Each row is a point. Each copy is the shape, with its points in the same order, stretched, turned, moved and blurred by noise. Is it also mirrored, or only turned?

Shape:
[[  7  28  29]
 [-47  54 -56]
 [-56  36 -17]
 [ 24 -41  31]
 [-43  33  31]
 [ 22 -53   3]]
Copy 1:
[[ -7  34 -17]
 [-12  31  95]
 [-41  25  61]
 [-21 -34 -45]
 [-53  41  13]
 [-13 -53 -27]]
Copy 1 is: mirrored
Copy 2, 6 rows:
[[-13  -4  37]
 [-20  70 -36]
 [-49  36 -16]
 [  1 -65   6]
 [-57  11  19]
 [ 12 -62 -19]]
Copy 2 is: only turned
Copy 3 (6 x 3):
[[ 36  -2   1]
 [-22  57 -58]
 [  4  16 -69]
 [ 17 -46  35]
 [ 40  -6 -49]
 [-15 -35  40]]
Copy 3 is: mirrored
Copy 4:
[[-42  -7   0]
 [-24  81 -66]
 [-22  69 -24]
 [ 16 -32  19]
 [-43  46  13]
 [ 42 -27   2]]
Copy 4 is: mirrored

Shape (9 x 6):
[[ 22 -11   5  10  50  -3]
 [-19   9 -12 -19  68  16]
 [ 18  35 -20  38 -22 -43]
 [-58 -50  21 -20   4 -58]
 [ 24  43  27  13  28 -14]
 [-31  -7  46  21  60 -47]
 [-13 -49  12   0  21 -30]
 [ 27  31  20  39 -27  -6]
 [ 16  32 -43 -49 -17 -55]]
Copy 1, 9 rows:
[[ 24 -20  -2  30  22   7]
 [-15 -19 -21  -9  54   2]
 [ 43  42 -23  44 -39 -29]
 [-43 -38   9  10 -54 -39]
 [ 23  19  27  40  27 -19]
 [-19 -31  20  53  11 -43]
 [-12 -30   6  21 -34  -9]
 [ 30  58  18  63 -22   3]
 [ 54  32  -9 -33 -31 -48]]
Copy 1 is: only turned
Copy 2 (9 x 6):
[[  0 -27 -14  31  41  -8]
 [-43  -7 -25   2  52  -1]
 [ 32  30   9  51 -32 -43]
 [-35 -61  25 -27  -8 -95]
 [ 25  19  31  34  34  -7]
 [-30 -29  47  30  53 -67]
 [-15 -63   0   2  14 -50]
 [ 31  13  42  48 -20   2]
 [ 51  33 -25 -32 -25 -57]]
Copy 2 is: only turned
Copy 3, 9 rows:
[[ 12   7  32  19  29   3]
 [-21  -6  -5  -8  48  21]
 [ 24  53 -32  50 -25 -45]
 [-41 -17  21 -16   0 -78]
 [  9  68  11   9  12  -4]
 [-53  40  51  19  32 -28]
 [ -9 -18  38   7   7 -42]
 [ 28  60   2  22 -49 -15]
 [ 43  26 -64 -14  28 -73]]
Copy 3 is: only turned
Copy 4 (9 x 6):
[[ 20 -31  13   1  45  12]
 [-17   9  -4 -15  65  26]
 [ 37   9 -19  38 -22 -43]
 [-55 -29   2 -53   2 -58]
 [ 30  12  39  19  20 -10]
 [-24 -27  42  -3  58 -53]
 [-13 -49   5 -29  16 -23]
 [ 29  -5  21  51 -31 -11]
 [ 39  46 -36 -42 -21 -24]]
Copy 4 is: only turned

Shape:
[[ -5  25  54  13 -36 -16  61  16]
 [-15  -9  12  37 -13   1  15 -11]
 [  9   4  -7  57  18  16 -67 -34]
 [  8 -58  75 -48  -5 -42 -36 -20]
 [-26   9  48 -64 -30 -16 -56 -67]
 [  6  13  -5 -17   6  48  -3  15]
 [ 31  12  12 -71   2 -27  42 -23]
 [  4  39  79  25   8  37 -30 -33]
 [  6  35 -10   0  22 -13  17  36]
 [ 45  13 -26   3 -10 -14 -45  -7]
 [ 12 -23   6  52 -32  -3  15 -35]
 [ 13   1  44  19  54   2   3  32]]
Copy 1 (12 x 8):
[[ 14 -47 -61  -2   9 -15 -24  36]
 [  2 -44  -6   7   4  -6 -18 -13]
 [ 18  10  58  39   5  -9 -36 -40]
 [ 44 -43  38 -77 -17 -47  -5   8]
 [ 11  24  13 -79 -30 -56 -21 -31]
 [ 13  29   7  -6  -1  33   1  21]
 [ 66   1 -36 -35   0 -24  46   6]
 [ 26  18   6 -17  34  -9 -90   1]
 [ 13  10  -5  27  22  -6  24  39]
 [ 49  15  34  39 -31 -19  12  -6]
 [ 31 -59 -12  21 -12  -6 -20 -40]
 [ 26 -11  26   0  56   0 -20  44]]
Copy 1 is: mirrored
Copy 2 (12 x 8):
[[  9  42  73  51   0 -16  68   0]
 [ 14   5  13  50   2   1  27 -35]
 [ 20  10 -11  52  25   5 -69 -56]
 [ 41 -36  72 -39  -5 -68   3 -35]
 [-22  24  73 -42 -36 -33 -17 -66]
 [ 11  22  24  -4   7  47  -2  -1]
 [ 35  65  53 -55  15 -24  62 -22]
 [ 11  18  95  52  23  24 -44 -48]
 [ -3  50  11  14  45  -3  19  14]
 [ 39  56  -7   4   9 -25 -36 -11]
 [ 50  11   5  60 -13  -9  24 -53]
 [ 26  -8  43  30  69   0  -6  -2]]
Copy 2 is: only turned
Copy 3 (12 x 8):
[[-28 -19  44  24 -35 -29  55  -3]
 [-31 -41   4  36 -21   9   5 -35]
 [ 10 -13 -23  73  -4  37 -43 -56]
 [ 24 -34  65 -16  -8 -43 -50 -49]
 [-22  48  39 -11 -28 -33 -71 -55]
 [  8  -1   0  -2 -11  33 -11  19]
 [ 11  17  -7 -43   2 -50  13  -6]
 [  3  32  57  48   2  33   8 -52]
 [  1 -11 -10  32   8 -16   6  35]
 [ 41  -1 -37  40 -27 -13 -31 -10]
 [-15 -47 -14  39 -40   7  14 -60]
 [ 25 -37  36  37  42  11  11   4]]
Copy 3 is: only turned

Shape:
[[ 20 -49  23 -30 -21 -39  39 -54  22]
 [-54  30 -48   3  20  27   9  -3 -36]
 [ 27 -31   5   5   2 -81  39 -49   5]
 [ -7  -4 -20  16   1  21 -11  24  13]
 [-55  10 -40  10 -17  13  59  29  -9]
 [ -2 -23  26 -19  69  -5 -27 -13  41]
 [ 15  17 -29  -6  -3  38  42   8 -12]
 [-20 -43 -20 -66  68  -7 -22  12  -6]
 [ -6  -6  33 -61  48 -12 -22  22 -21]
 [-32  -9 -19  36 -22  37  32  28 -45]
 [ -2 -18  -1 -54  37 -22 -49  12  30]
 [-37  28 -21   2 -21  26  -7   7  -6]
 [ -7 -23 -40   0 -31  40  21  -2 -62]
 [ -7 -40  18 -16  -9 -20  42 -54   4]]
Copy 1, 14 rows:
[[ 17   0   9 -24  -8 -49  41 -79  21]
 [-56  -6 -24  -7 -17 -10  -2   7 -64]
 [ 37   5   5  24   1 -86  33 -52  -2]
 [-19 -19 -33  13 -27  12   5  22   9]
 [-76 -20 -13 -12 -37 -34  69  28 -21]
 [ 24 -17 -35 -16  62  -4 -36 -12  29]
 [ -4  -1 -17  -8 -27  18  52   5 -45]
 [ 16 -45 -60 -64  20 -33 -40  -3  -5]
 [ 36 -17   0 -55  12 -24 -42  22  -8]
 [-48 -45  16  13 -62   3  37  22 -29]
 [ 23  -4 -62 -46   7 -21 -43   7  34]
 [-51  12  -4 -13 -47   2   6  12 -11]
 [-28 -30  -5  -6 -95  -4  14 -20 -55]
 [ -9 -17  15 -20 -17 -39  26 -69   0]]
Copy 1 is: only turned
Copy 2 (14 x 9):
[[ 23 -10 -17 -63 -63 -25  54 -53  38]
 [-47  15 -53  15 -28  48 -10   4 -52]
 [ 44 -27 -50 -20 -27 -51  49 -50  34]
 [-15   7   0   1 -10  22 -18  21   1]
 [-46  14 -39  24 -81  14   9  46 -18]
 [-45  -8   6 -39  55  -2  30 -32  17]
 [  4  37 -31  -4 -43  56  31  30  -1]
 [-51 -23 -31 -82  34  10  13   8 -29]
 [-30   2   4 -52  35  -3  46   5 -55]
 [ -7 -12  -4  26 -63  39   8  39 -36]
 [-27   5  -9 -64  40 -14  -8  -6 -12]
 [-29  35  -9   8 -45  20 -20   7 -36]
 [ 14  -7 -25 -22 -74  60  -1  16 -47]
 [ -6 -16 -22 -43 -63  -4  54 -52  13]]
Copy 2 is: only turned
Copy 3 (14 x 9):
[[ 46 -66  25 -21  18 -46  16 -50   6]
 [-58  26 -49  -8  -2  18  19 -14 -28]
 [ 44 -34  -1  27  24 -77  21 -54  12]
 [ -6  -7   2  24 -18  31  14  -6  17]
 [-50 -18 -44  -1 -32  -3  60  24 -19]
 [-21 -15  35  15  79  13   2 -41  50]
 [ 16  14  -8 -16  -3  22  44  19 -28]
 [-29 -33 -11   6  93  20 -28 -12  15]
 [-21  -4  21   5  74  -2 -44  14   8]
 [-29  -9  -8  28 -39  13  30   3 -57]
 [-12 -23  -2   6  54  19 -39  -4  57]
 [-40   2 -13 -11 -38  12   8   1  -4]
 [  7 -20 -24  -2 -25  24   6  -8 -68]
 [ 13 -47  19 -19  11 -33  28 -58 -22]]
Copy 3 is: only turned

Shape:
[[ 25 -27  24 -28  17 -46 -49  59 -56   3 -33]
 [-18  44 -34  22  -8   9 -31  23 -45  30  -9]
 [ 22  36 -23  11 -34 -45 -26   9  26 -20 -28]
 [-13  34  14  25   7  17  21  57 -45  38  52]
 [ 43  17 -61  30  19 -45  36  14  26  -4  13]
 [-10  23  29  32 -26  26  27   3 -49  51  16]
 [-20  29  19   3   4 -27   8  -4 -28  66 -26]
 [ -9  31 -32 -27  20  27 -16 -16  18 -12  -5]
 [ 21  -4 -12 -34  15 -35 -21 -31  27  40  53]
 [ 42   4 -35  42 -46  35 -19  54  28 -17 -33]
 [ 12  -1   1   4  -4 -10   2   6 -54  -2   4]
 [ 24 -30 -59  18   7 -49  30 -29 -23  -7 -25]
 [  4   1  -4  42  22  31 -18 -30  34  -3  38]
 [-38 -21   6   7  -4 -47  30   5 -23  45  37]]
Copy 1:
[[ 31  46   3  -2  52 -50  -2  61 -64  35 -50]
 [ 79  15 -43  16  23   1  19   7   9  34  30]
 [ 31  27 -23 -66 -12 -43  31  -4   2  13  -5]
 [ 20  44 -18  45  30  25  13  83  24  15  54]
 [  5   8 -10 -43  30 -37  80  28  48 -54  -3]
 [ 20  27  13  64  -7  41  28  26 -11  12  48]
 [ 20 -21  12   2   8  31  48  21 -25  49   7]
 [ 28 -13 -58 -33  22  29 -14 -16  16 -29 -10]
 [-67  -2 -45 -20  39 -10  53  -8   3  -2 -15]
 [ 67  65 -27   1 -30 -32  -2  30  49 -28 -30]
 [ 19  27   3  22  26 -17  12  11 -34 -15  11]
 [ 16 -24  19 -13  30 -55  63 -20  -9 -63 -12]
 [-14  29  -8  -4  34  22 -17 -39  52 -30  -6]
 [-47 -26  13  26  22 -11  28  32   0  32  28]]
Copy 1 is: mirrored
Copy 2 (14 x 11):
[[  7 -51  80  27 -17  11  95 -14 -28  -8 -39]
 [-69 -12  24 -15  20 -34  -4  13 -28 -12 -33]
 [-21  -1 -13 -27 -27  -2  17  13   9  23 -82]
 [-23  10   2  25  16 -51  16  27 -47  -1  67]
 [ 22  22 -62 -48  30 -36  18 -13 -19  20 -28]
 [-54  17  13  -1  -6  -5   5 -24  -8  -5  66]
 [-50  14  48 -28   2 -16  42 -12  34  -6  21]
 [ 13  -2  36 -41  22  -1 -61  34  -9   2 -25]
 [ 43 -33  19 -41  -5 -44 -14 -11  25  47  21]
 [-42   0 -28  -4  15  32  18  29 -60  50 -47]
 [ -8  -2  21   3  -6  -8  21 -24 -26 -22  -4]
 [ -3  -3 -46 -64  20  14  33 -53  -4 -31 -46]
 [ 28 -15 -19  32  31 -13 -62  -1   9  31   9]
 [ -2 -23 -23 -21   0 -28  37   4  16 -15  58]]
Copy 2 is: only turned

Shape (17 x 12):
[[-50  -5   5  35  -1  18   5  14  34 -22 -16 -14]
 [-13  13 -17  30  18  50  13 -26 -21   0  28 -29]
 [ 15 -15 -34  60  -9  -5  21 -24 -76   8 -27 -12]
 [ 24  11  23 -15 -33   0 -40  -7  -1  13  13  23]
 [-20 -49 -32   0 -37  64 -37  40  30  11   0 -37]
 [-14  -2 -20 -44   8 -38  19 -32 -28  60  -9   3]
 [ 33 -27  18   7  11  38 -36  36  17  40  24 -18]
 [-15  34  10 -54  10   2 -20  31  33   7   9  21]
 [-40   5  15  22  22  -7   1  -6 -30  42   9 -17]
 [  9 -38 -12 -36 -20  42 -37   0 -20   5  20   3]
 [-16 -14 -45  14 -17 -29 -39  41 -31 -28 -20 -60]
 [-30  19 -20   6 -29  14 -26 -16  42  41 -22  10]
 [ -3 -36  -3   8 -54  -3  12  10  15   5  19 -60]
 [ -8  -8 -12 -20 -10 -28  22  10  -8  81 -41   6]
 [-18  -7 -10 -67 -32  18 -26 -13  40  -2 -56 -30]
 [ 22  13 -26  44  46 -40 -44  38  30 -12 -39  48]
 [ 45   0   0 -20 -43  24  -4  21  -6  -6 -10  -3]]
Copy 1:
[[-40   1 -47  30  24 -42   0 -19   3  16 -21  24]
 [  8  12 -11  49   4  -6  16 -58  25  34  35 -10]
 [ 25  10  -5  45 -19  15  30  -8 -43 -49  33 -69]
 [ 36   0  19 -28 -30  10 -23  16  31 -16   1  22]
 [-55  -1 -66  16   9  -1 -69   1   9  54  18  -6]
 [ -2 -34  75   6  33  42   7  18  12 -20   0 -41]
 [ 31 -27 -12   7   7  16 -73 -20  -9  29  11  20]
 [ -4 -17   7 -34  51  20  -9  14  41  17  -6  57]
 [ -9  12  41  41  15   7  -3 -21 -29   4  -7  -1]
 [-13  -2  -9 -23  -6  23 -48 -13  28   5  45 -11]
 [-10  45 -53 -36  36 -11 -15  38 -53  17   7 -39]
 [-15  11   3  45   4  11 -18  22  48   0 -32   7]
 [-13 -34 -26  -5 -14 -43 -28  23  -5  57  11 -24]
 [-13 -53  43  27  28  56  -5  42 -23 -23 -15 -25]
 [-43 -35 -31 -45  14  33  -9   3  60  24 -38 -20]
 [ 53  24 -31   5  80  -3 -32  29 -18 -74 -37  21]
 [ 23 -40 -34 -34 -19  27  -2  17  14   6  31   6]]
Copy 1 is: mirrored
Copy 2:
[[-32  18   3  -2 -15 -18  19  42 -33 -51 -31   0]
 [  3   9   4  11  10  20  48   4 -66 -12   9 -38]
 [ -7   0  15  10 -44  -8  41 -89 -95  30 -32   1]
 [ 16  15  37  28 -11  45 -24 -27  20   2   8  18]
 [ 32 -41  23   6 -38  38 -35  79 -59  -7 -41  14]
 [-11   7 -28  -2 -16   8  -9 -75   6  56  -4 -16]
 [ 53 -20  52   0  21  14 -31  19 -16  13 -20 -20]
 [ 19  38 -10   5  34  21 -33  20  32 -24  11  24]
 [-44 -13   4  13  21 -14  15 -24 -31  15   7 -28]
 [ 55 -34  11  -5 -22  70 -18  -8 -31  -4   5  20]
 [ 26 -29 -14  45 -55 -51 -26  -1 -66  -8  -6  34]
 [-32  21   1  48  -7  38 -21  19  -6   7 -55  -2]
 [ 11  -7  36   4 -83 -17   2  44 -24  36   1  -4]
 [-24  14  -2 -18 -19   7 -37 -46  -4  63 -49   1]
 [ 10  27 -25   2 -78  43 -73  21  -9 -36 -18  -1]
 [ 37  27  -2  37  49 -44 -11 -43   4 -41 -86  43]
 [ 46  33  36 -12 -48  42 -33 -12 -32   4  -6  31]]
Copy 2 is: only turned
Copy 3 (17 x 12):
[[-23 -23   8  50  -6 -14 -11 -11  34  -1  32  -7]
 [ 12   1 -18  47  39 -11   3  -6 -28  -6 -38 -38]
 [-20 -29 -10  12  -3 -18  -3   5 -51  35 -87   9]
 [ 23  25 -11 -27 -38  48 -17  -2 -20  -5  16   8]
 [ 23   4  39   9   7 -27 -54  50 -12   2  45 -48]
 [ 21  11 -34 -45  32  -6 -17 -69 -31  54 -18  30]
 [ 61  16  26 -13  10  24 -21  28  26   6  -8 -57]
 [  2  36 -27 -38  18  31  -6 -16  35 -13  54  10]
 [  0  -4 -17   7  18  20 -11 -42 -22  40  -5 -42]
 [ 27  15  42 -17  20  -2 -24  19 -57   1  18  -5]
 [-19 -65 -14 -44  -7 -30  -4  27 -24 -12   4 -21]
 [ 16   5 -39  21 -12  15 -64 -15   8  13  35   9]
 [ 37   2   5   3 -37 -64  -6  -1  -4  15  24 -46]
 [  9  24 -26 -37   0  -5 -35 -41   3  73 -18   9]
 [ -5   7  18 -31  -6 -40 -80 -26   7 -37  47   8]
 [ -1 -63 -34 -23  10  58 -18  16  67   2 -20  53]
 [  7  33  13 -31 -28 -14 -11  29   9 -18 -10   3]]
Copy 3 is: mirrored
